Each row of a before or after table is a point. One or more steps were done to the points. Then noise was added and the rows were shuffled. The steps act on how far a point lies along the listed directions, d1 being the first. Write out the steps. A step turns or swaps two directions, mirrors them in a line or flattens them onto one, adds a multiple of one to another, or multiplies one. Angles are multiples of 10 degrees, from the lower direction toward the higher: turns from -170 to 170, lines from 10 to 170 but not 90. Use the fewest steps. Two steps may share a direction if one is a turn and the other turns, adds or multiplies; they go together, in the order done. Otherwise the lowest direction goes first.

Directions:
(1): [-51  33]
(2): [-33 -51]
Before (13 x 2)
[[ 62  72]
 [-25 -32]
 [-29 -21]
 [-13 -36]
 [ 19 -44]
 [ -3 -30]
 [ 52  68]
 [ 15 -37]
 [ 13  33]
 [ 66  35]
 [ 17 -48]
 [ 12 -34]
 [  1 -33]]
After (13 x 2)
[[-24  18]
 [-21  27]
 [-42  -1]
 [ 86   4]
 [-27  13]
 [-21  41]
 [ 94   6]
 [ 68  31]
 [-35  14]
 [-20  32]
 [ 31 -10]
 [-35 -12]
 [-26  43]]
Steps: mirror d1 and d2 in the line at 60 degrees

Directions:
(1): [-34 -54  38]
(2): [-8 46 58]
(3): [ 66 -23  27]
Before (14 x 3)
[[  5  56  18]
 [ 11  -9 -25]
 [ 15 -10  21]
 [ 30   5  11]
 [  0 -18   0]
 [ 35 -19  21]
 [  1  49  16]
 [ 34  -4   1]
 [ 15  44  -9]
 [ 24 -36   6]
 [  1  38   3]
 [  1  22   7]
 [ 30   6  22]
 [ 27 -30   0]]
After (14 x 3)
[[ 34   3 -10]
 [ 27  17  15]
 [ 14 -36 -36]
 [  3  35  96]
 [ 32  28 -13]
 [ 26  -6 -48]
 [  0  -3 -28]
 [ 28  33  25]
 [ -1  13  36]
 [  1  10  58]
 [ -1  32  84]
 [ 19  -5  55]
 [ 23   2 -50]
 [ 11  30   0]]
Steps: mirror d1 and d3 in the line at 120 degrees; multiply d2 by 2

Directions:
(1): [-18 -50  -8 -68]
(2): [ 60  41 -16 -44]
(3): [ 26 -12  81  -7]
(4): [-54  56  23 -30]
Before (12 x 4)
[[  9  29 -53  17]
 [ 23 -57 -36  23]
 [ 26  15  45  17]
 [-20  30 -67  40]
 [-18  35 -34  19]
 [ 28  33  20 -12]
 [ 48 -74   6  47]
 [ 37  16  13  18]
 [ 58 -65   7  30]
 [ 52  40  55 -36]
 [ 72  17  22  14]
 [-14  10 -35  41]]
After (12 x 4)
[[ 11 -66 -36  -3]
 [ 36  -3   9  -4]
 [ 55  44  56 -31]
 [ 31 -96   4   4]
 [  9  14 -56  -1]
 [-15  21 -36  14]
 [ 64  -9  13 -14]
 [-14  -6 -40  25]
 [-21   9 -70  25]
 [ 27  24  20 -12]
 [ 28  -1  44   1]
 [ 41 -79   3  -8]]
Steps: multiply d1 by 0.4; turn d1 and d4 by 30 degrees
